Each row of a before or after table is a point. The points were changed in one or more steps. Then noise was added and the rows were shuffled. The steps act on columns, c1 being the first. Write out the steps. A step turns or swaps two columns, mirrors them in a line or flattens them onto one, adds a multiple of one to another, or multiplies or shifts one. Angles are multiples of 10 degrees, from the lower column toward the higher: turns from -170 to 170, lines from 10 to 170 but not 90. Use the fewest steps. Two steps may share a column if one is a turn and the other turns, adds or multiplies; they go together, in the order done. Otherwise the lowest column goes first.

Before (9 x 3):
[[ -8 -16 -29]
 [ -9 -18 -57]
 [-19  37 -10]
 [-39 -19  27]
 [-36  12 -50]
 [-22  36 -21]
 [-32   4  12]
 [ 17 -14 -27]
 [ 15 -51 -43]]
After (9 x 3):
[[ -6 -14  -8]
 [-41  12 -49]
 [ -9   3  -7]
 [-16 -15 -19]
 [ -3 -17  -3]
 [-20  36 -24]
 [-13  37 -13]
 [-32 -20 -40]
 [-14 -53 -19]]
Steps: flatten c1 and c3 onto the line at 50 degrees

Before:
[[-19  24  -5   2  11   9]
 [ 30  59 -10 -14 -24   2]
 [ 12  -5  10  -6   1   9]
 [ -5  -9 -20   3 -11   8]
 [-27   3 -22  49 -29  10]
 [-30  -7 -23  12 -39 -44]
 [-26 -10  11 -15  -6  -8]
 [-15  38   9  -6   3   5]
 [-12  -8   8   7   3 -85]
 [ 86   7 -28  37 -12   4]
 [-20   9  61   8 -52 -90]
 [  9 -15 -30  -1   6  -5]
 [-28  19 -13  -1   0   0]]
After:
[[ 33   3 -23  50 -18  10]
 [ 39   9  60   7 -40 -90]
 [-11 -13 -31   2   3  -6]
 [ 27 -11  11 -17   4  -9]
 [  8  -7 -19   2  -9   7]
 [ 10  -7  11   7   7 -85]
 [ 13  36   9  -7   8   5]
 [ 43  -6 -24  13 -25 -43]
 [-21  61 -12 -14 -32  -1]
 [-76   9 -29  37 -42   4]
 [ 27  19 -14   0   9   0]
 [ 13  23  -5   0  18   8]
 [-12  -3  10  -5  -4   9]]
Steps: mirror c1 and c5 in the line at 100 degrees

Before (10 x 8):
[[ 28   0  49   1  -2  -6  12  71]
 [-18   5   6  11  48 -39   0 -16]
 [-63  25  17  -7 -38 -10 -15  22]
 [ 14  26  22 -11 -30 -36  24  -8]
 [-10  44  10  20  26  36   8 -38]
 [ 42  22  -8  15  -6   2  -1  29]
 [-12  -3   8 -42  58   8 -14 -14]
 [ 12 -26  41  37  -2 -40  -9  -2]
 [-17 -34  21 -17  27 -57  42 -29]
 [-35   0 -24 -24 -29   3  -6  43]]
After:
[[-61  23  18   2 -39 -12 -16  22]
 [-35  -4 -23  -1 -28   4  -7  42]
 [ 42  24  -8   4  -4   3   0  30]
 [ 14  24  23   3 -29 -37  24  -8]
 [-11 -10   9   0  59  10 -13 -14]
 [-11  46  12   8  26  36   6 -38]
 [ 31  -1  48   0  -3  -7  11  70]
 [-18   6   7   1  49 -37   0 -15]
 [-19 -36  21  -8  26 -55  41 -28]
 [ 15 -18  39  -4  -3 -39  -9  -2]]
Steps: flatten c2 and c4 onto the line at 10 degrees

Before (13 x 11):
[[-22 -11  45 -42 -15 -26  25 -11  50  -2  43]
 [ 22 -21 -12 -15  48 -24 -45 -17  10 -31 -28]
 [-31   9  -1 -11  -2 -17  10 -34  10 -39  13]
 [-37  44 -19   7  49  -6  17  14  56   3  17]
 [-17  26 -14 -34   4 -39 -40   3 -28 -36  30]
 [ 26 -15 -14   7 -32  31 -31  42 -17 -32 -13]
 [ 19  25 -19  21 -27  -2  -6   5  21  -6 -15]
 [ 23 -29 -15 -37 -30  35 -12   0 -14  11   9]
 [-40 -30  11  -5 -19  22  10 -21  33  35  54]
 [ 29  10  12  29  45  12   6   6 -31  25  40]
 [-30  -8   1 -12  -7  31  21 -17   7  12   0]
 [  5  -6  48 -28  24   0 -50  11  28  27  -3]
 [-23 -25  -9 -18  -3 -30 -27  42 -17  44 -11]]
After:
[[-30   9  -2 -12 -10 -18  11 -36  15 -42  13]
 [-37  45 -19   6  52  -7  16  14  91   2  19]
 [-24 -25  -8 -16   8 -31 -26  40 -28  43 -12]
 [  4  -7  48 -30  28  -1 -49  10  44  26  -4]
 [ 18  25 -18  20 -23  -1  -6   6  36  -7 -17]
 [ 29  10  14  29  48  14   6   5 -50  26  41]
 [-17  28 -14 -34   3 -36 -40   5 -46 -34  29]
 [ 21 -21 -11 -13  45 -24 -46 -19  15 -32 -26]
 [-39 -32  13  -4 -25  24  10 -21  52  33  55]
 [-22  -9  44 -41 -16 -26  24 -10  79  -3  44]
 [-32  -8   0 -14 -14  31  21 -17  10  11  -2]
 [ 25 -17 -13   7 -20  30 -30  40 -30 -34 -14]
 [ 24 -28 -14 -36 -30  35  -9   0 -24   9   9]]
Steps: add 0.3 times c8 to c5; multiply c9 by 1.6

Before (13 x 14):
[[  14    3    2   58    5   25  -80  -43  -19   40  -17   12  -29  -32]
 [  -8   -9  -23   27   44   25   10    1   20   24    0  -80   46   13]
 [ -19  -10   26  -19   30   17   16   12    6    2  -23    5  -31   18]
 [  -4   28  -27    9   17   11    9    1   22   46  -35    7  -13  -61]
 [   6   -7   -7   62   -7    7   10   -4   23  -15  -21  -24  -29   12]
 [   4    7    6  -11   47   28   34  -14   35   38   11    2    1    0]
 [ -12    0   -1   -2   17   15    1  -80  -26  -33    3  -29  -32    9]
 [   9    6  -30  -18   -1  -11   -7  -14   28   35  -16  -20   45  -18]
 [  -3  -17   54   -3   15  -24   31  -48  -17   43  -35    9   64  -11]
 [  16   20  -26   -2   -6   25    9  -10    2   51  -11  -39    9  -17]
 [  -8   34  -30   14   -5  -62    4   -6   11   50  -20   12  -13    3]
 [   6   -9   40    5    1 -101   35   11   17   22  -19   -3  -14   -2]
 [ -37  -23  -36   -9    2   16   14    8   16   16   22  -25  -28    4]]
After (13 x 14):
[[ -39  -22  -36   -8    3   15   15  -21   16    7   11  -29  -28    5]
 [  -8   33  -31   15   -6  -62    5   18   11   51   -9   -6  -12    2]
 [   9    6  -30  -17   -2  -12   -6   15   28   26  -17  -31   45  -17]
 [   7   -7   -7   61   -8    7   10   20   23  -22   -8  -18  -29   12]
 [  -4  -17   54   -3   15  -23   31   26  -18   43  -52   -7   64  -11]
 [  16   19  -26   -1   -6   24    9    9    2   35  -11  -54    9  -18]
 [ -12    1   -1   -1   17   15    1  -16  -25  -41  -79  -16  -32    9]
 [  13    3    2   57    4   24  -80   10  -20   41  -46   -3  -29  -33]
 [  -8   -8  -24   26   44   24   10    0   21   -5    2  -83   45   13]
 [ -19   -9   25  -19   29   17   16   25    5    3    8    4  -31   18]
 [  -4   27  -26   10   17   11    9   35   23   46   -5   -9  -12  -61]
 [   3    7    6  -11   47   28   34  -14   35   36  -12  -12   -1    0]
 [   6   -9   40    5    1 -101   35   21   18   20    7  -10  -14   -1]]
Steps: turn c8 and c11 by 80 degrees; turn c10 and c12 by -20 degrees

Before:
[[ 41  14 -23  -5  -6  23 -28   1   8 -15  -3  32   9 -18   9 -39 -15 -21
    6  15]
 [-15 -20  -8   4 -19  29 -55  15   8 -27  23 -54 -31  17 -14   6 -13 -22
  -47 -49]
 [  4  18  25 -20   6 -34 -39 -11 -14  21  42 -18   7 -27 -21  46 -66 -11
    5 -29]
 [ 28  21  54 -28  20 -16  -9  -9  28  13 -25  -2  -6  20  -6 -35  -6 -20
  -43 -63]
 [-24 -24  29 -23  20  -7  -7  61 -30  -3   1 -24  23 -15  -2   6 -18  -9
  -40 -41]
 [ -5 -19 -25  41  16  17  32  46  67  28  38  -8  23  15   3  -7 -45 -41
    7 -40]
 [ 29 -24  31 -31 -38  39  18   2   2  61   5 -32   4 -21  -8 -10   3   9
   14  30]
 [  4  15  15 -50 -29  25   6 -27   4 -36 -10 -26   1   2 -56  40 -23  18
    6   6]]
After, 8 rows:
[[-24 -27  29 -21  18 -10   8  54 -34  -7   2 -29  21  16  11 -15 -23 -12
   41 -39]
 [  3  16  17 -52 -33  24   0 -18   0 -35  -7 -24   1  -7 -58 -39 -23  20
  -11   8]
 [ 40  13 -24  -5  -5  21  -9   3   6 -13  -2  32  16  33  10  36 -17 -26
   -1  18]
 [-15 -17 -10   3 -19  27 -55  14   9 -27  20 -54 -33  21  -9 -16 -11 -21
   48 -49]
 [ 28 -28  29 -29 -39  40  29   5   0  63   7 -30   5   3  -9  13   5  11
  -16  29]
 [  7  14  28 -15   8 -37 -13  -5 -16  24  43 -16   7  48 -19 -45 -68 -11
  -13 -26]
 [ 26  19  53 -30  21 -16 -23  -6  30  15 -26  -3  -7 -14 -11  28  -6 -22
   47 -62]
 [ -4 -13 -27  41  16  12  17  44  64  28  36  -8  25 -33  13   1 -43 -39
   -7 -41]]
Steps: mirror c7 and c14 in the line at 160 degrees; turn c8 and c15 by 10 degrees; turn c16 and c19 by -170 degrees

Before, 11 rows:
[[  38   -8  -13   30   11  -10   61   -8   10   -7    8    3   23  -22
    16   11   17   -7    7    6  -17  -24   -5    7]
 [ -15   17  -14   -4   10  -27  -29  -18   21  -10   -6   -3   -5   14
    40   12   14  -12    3   -9   14   -8   -8   15]
 [  26  -13  -15  -25   13   -2  -29  -32   23   -7  -15   16   -6    3
  -121    8   -6  -13    3   41   22   -6   32   19]
 [   6   24   -8   -8    3    2   -2  -24    1  -35   26   16   -4    2
   -55  -39   21  -15   13    5   21  -13    7   -3]
 [ -39  -17    1  -12    7  -19  -29  -12    2  -18   21   -4   24  -17
    12    3   -4  -17  -35   -9   10   -2    2   -2]
 [ -26  -25   -5  -10   13  -27   20   -2  -16  -16   25   -9    8  -24
    13    1   45  -15    4   -8  -28   -5   18   26]
 [ -39   -8   -4  -13    3  -25  -19   -1    9   -9   20   -5   -2   -9
    -7  -37   -1   13   11   -8    4    8    0   -3]
 [ -16  -23    7  -23   -9  -15  -27  -10  -13   -4   25  -13   -6    0
     8    9    3  -22   15   -6    7    6    8   -9]
 [ -17   -3  -11    3   15  -35  -16   -3   -6  -37   23   -7   -9    1
    40    6    5    9   -2   -4   20    1   14  -10]
 [ -29    5  -12   23  -11  -18   31   -1  -13  -12   10  -14   25   -3
     3    8   20   25    6    7  -16  -47   -8    3]
 [ -32   18    3  -25  -13  -36   14  -29   11  -16   14   43    7   25
    41  -16   32   -8   14   -4   21    5   37   14]]
After:
[[  26  -11  -12  -24   15   -4  -28  -32   24   -7  -14   17   -5   24
  -121   10   13  -14   -3   41   20   -8   32   21]
 [   7   23   18   -8    4    2   -3  -26    0  -35   26   16   -4    6
   -54  -41   14  -15  -11    5   21  -12    7   -3]
 [ -34   17   33  -26  -14  -36   14  -31   11  -16   13   42    8   48
    41  -15    9   -7  -16   -4   22    5   35   10]
 [ -18   -3    0    4   14  -36  -17   -3   -7  -37   23   -7   -8   13
    41    4   13   10    2   -3   19    1   16  -11]
 [ -26    7   14   21   -9  -20   32   -1  -12  -13   11  -15   25   -8
     6    7   16   26   -6    7  -15  -47   -7    2]
 [ -14   17    8   -6   10  -26  -29  -17   23  -13   -7   -2   -6    9
    41   12   19  -12   -1   -8   13   -9   -8   17]
 [ -26  -25   42  -11   14  -29   21   -3  -18  -18   24   -9    9  -13
    13    2   21  -16   -2   -7  -29   -4   18   28]
 [ -40  -17   -2  -13    7  -18  -29  -12    1  -15   18   -4   23  -17
    12    4   -3  -16   37  -10   10   -4    5   -1]
 [ -16  -22    6  -23  -10  -14  -27  -12  -14   -3   28  -13   -8    5
     7    7   -5  -22  -13   -8    8    5    8  -13]
 [ -39   -6   -2  -11    6  -25  -22    1    8   -9   18   -6   -4   -6
    -7  -36    4   15  -10   -9    4    7    1   -1]
 [  39   -7   12   29   12  -10   58   -6    8   -6   10    3   24  -27
    15   12   21   -7   -6    7  -16  -24   -6    7]]
Steps: turn c3 and c17 by -70 degrees; add 0.7 times c23 to c14; multiply c19 by -1

Before, 12 rows:
[[-21  30 -34 -24  -4  -6 -15 -17 -41 -19 -10 -34 -11   7 -24   3  23  22
   -6 -10  13  10 -33 -18  11 -12  11  -7  17   7  17  18 -10  30  32  36
   23 -17  21  52   9 -41 -12  11  13 -26  28  28]
 [-13   0  31   3   1  21 -35  -3  41  23   5  -8 -12  13 -13 -12   9 -43
  -50   8 -23  22   5  -6  -1  -5   6 -36  -6  -5  35   8   5   8  -7  23
   63  38   0  58 -38 -46 -18  33  15 -21 -26  39]
 [-21  35 -43  29  28  17 -13 -63 -12  -2  45  13  23  -1 -23 -12  -1  16
    1   5   6  21 -37 -36 -44 -18  15   7  -6  36 -27  -1 -44  -2 -23   7
   -3   4   7  23  19  51 -50 -19 -26  -6  23  21]
 [-77  29  -5 -29 -11  -2  12 -27 -41 -35  20 -34  14  12 -27   3  11  10
   15 -11   1   6  24  31  -2 -11  -2 -30 -12  -8 -24  11 -10  22   5  38
   35  34 -16 -19 -26   2   3 -56 -23 -32  11  33]
 [-46 -15 -20  23 -22  16 -17 -27   2  22  -7 -24 -56 -27 -18 -14  52 -35
   -7 -39 -14  21  17  -3 -30  25  25  21  16  43   2  18   3  -3 -15  39
   -5  45  64 -35 -15 -41  12   7  67 -28  -8  80]
 [-30  60   0  20   0 -26 -10  -2  33   5  17   8 -37 -50 -15  22  35 -38
  -20  21  17   1  -8 -29 -31 -23 -49  30  25 -16 -17 -23  24  33  -9  19
  -12 -42  29  12  -7  15 -52 -20  14  23 -17  47]
 [ 26  31 -33  -6 -42  31  29 -63 -18  18 -19 -21 -30  48  35  38   9 -38
  -22  21   8  16   3 -35  59  -7 -22 -45  -2 -11  10   8  12 -13  -9   3
  -53  15  26  -6   9  10  -6 -16 -41 -18   2  24]
 [-19   5  14  -1  -7 -43 -53  34  34  11  22 -42  -2  18 -27  21  20 -48
   22  -7  -1  36  -1 -41   2  24 -19 -25  17  55  -8  -9  28   7   0  82
   49  33  36  -1  48 -18 -28  -7 -12 -14 -61  21]
 [ -2  23   4 -33 -34 -23   5  -7  25  10  43 -25 -38  11 -26 -12  13   9
   29  15 -32   1  35  22   6  45 -11  20 -14  16 -37  23 -25  38  14  -3
   -6 -43  -6   8 -10  -4  12 -21  -4   0 -39  24]
 [-17  19 -64 -11   8 -26 -27 -34 -16 -17  -3 -11  19  -2  -2  45  17 -45
  -62   1 -20  10 -22  67   3  36 -31 -11  -1  31 -47  46  32  35  34   9
   26  23  -1   7  29  -3  15  20 -19  -9   2  -2]
 [ 32  10  33 -23   3  12   2 -11   1   2   3 -20  -2   7 -22  33  -8 -17
  -18  60  -3  46  29  18   2   6  21 -66   9 -26  -4 -61  19  50  -9  18
   -8 -21   2 -32 -26  27   9 -48   6  -2  10  41]
 [ 23  60   4 -29 -15   3   2   1  26   8 -18  25  40  -4 -11  35  20 -17
   18   2  17  72   4  47  17 -21 -49  18   7  43 -17 -22 -37   5 -25 -40
  -34   2 -11  31 -56  41 -11 -18  36 -16 -31  39]]
After:
[[-44 -16 -19  24 -22  17 -17 -29   3  22  -7 -22 -57 -29   8 -12  53 -35
  -43 -39 -15  22  16  -2 -29  25  25  20  15  45   2  18   3  -5 -15  39
   -5 -17  63 -34 -17 -43  12   7  67 -26 -19  80]
 [ -3  23   2 -34 -34 -21   6  -6  26  11  44 -26 -38  12  -5 -11  13  10
   37  15 -33  -2  34  22   5  44 -13  22 -13  17 -36  22 -25  38  14  -3
   -9  35  -6   7  -9  -4  11 -20  -3   0 -50  25]
 [-21  36 -41  28  28  15 -12 -62 -16  -3  45  12  23   0  32 -12   0  17
   -5   5   4  21 -37 -37 -45 -18  14   6  -6  37 -26  -1 -42  -2 -23   8
   -4  -1   5  22  18  53 -49 -17 -27  -7   2  22]
 [ 30  10  34 -22   3  10   3 -11   0   4   4 -20  -2   5  23  35  -6 -15
   23  60  -3  46  28  18  -1   6  21 -67   7 -24  -3 -60  19  50  -8  18
   -9 -14   2 -33 -26  27   9 -47   4  -2  -6  42]
 [-19   6  14   0  -9 -44 -52  34  34  10  21 -43  -2  17 -17  21  18 -47
  -35  -7  -1  37  -3 -41   3  25 -15 -26  17  54  -8  -8  28   5   1  85
   50  18  38  -3  48 -19 -28 -10 -10 -13 -64  22]
 [ 23  63   4 -29 -15   3   2   2  25  10 -19  23  42  -3 -11  35  21 -20
   -5   1  18  72   4  48  17 -22 -49  18   6  43 -18 -21 -39   5 -26 -40
  -36  18 -10  30 -55  41 -11 -19  36 -16 -32  38]
 [-19  17 -63 -12   9 -24 -27 -36 -16 -18  -4 -11  19  -3   2  46  16 -48
  -13   1 -20  10 -23  68   6  36 -31 -13  -3  30 -47  47  32  35  35   8
   25 -66  -1   8  29  -3  14  21 -17  -9  -2  -2]
 [-14  -1  29   1   3  21 -34  -2  41  21   4  -8 -11  14  -6 -13  10 -43
  -30   9 -24  21   6  -5  -2  -3   5 -35  -6  -4  33  10   3   7  -6  22
   64 -56  -1  59 -38 -46 -17  33  13 -23 -30  40]
 [ 25  32 -32  -6 -42  31  30 -64 -16  18 -21 -22 -30  48 -25  36  10 -38
  -14  21   6  18   3 -36  59  -5 -22 -45  -2 -10  11   8  10 -14  -9   1
  -54 -26  27  -7   7  11  -5 -15 -41 -17  26  23]
 [-29  60  -1  21   2 -27 -12   0  34   5  18   8 -38 -49  -1  22  34 -39
   46  21  16   3  -7 -28 -30 -24 -49  28  25 -17 -18 -25  25  31  -9  17
  -11  -9  28  13  -7  14 -55 -20  15  23 -25  45]
 [-18  31 -36 -24  -3  -8 -15 -19 -40 -18 -10 -32 -10   7  34   2  23  22
   17 -11  12  12 -32 -17  12 -12  10  -6  18   3  17  18 -10  32  34  36
   23  -5  22  52   9 -41 -11  12  13 -26   5  29]
 [-78  29  -5 -28 -10  -1  13 -27 -42 -37  18 -35  15  11  28   5  11  11
  -35 -11   1   5  25  28  -3 -10  -3 -31 -12  -9 -22  11  -8  21   7  39
   34   9 -16 -19 -27   2   2 -57 -25 -32  -8  33]]
Steps: mirror c15 and c47 in the line at 70 degrees; turn c19 and c38 by 100 degrees
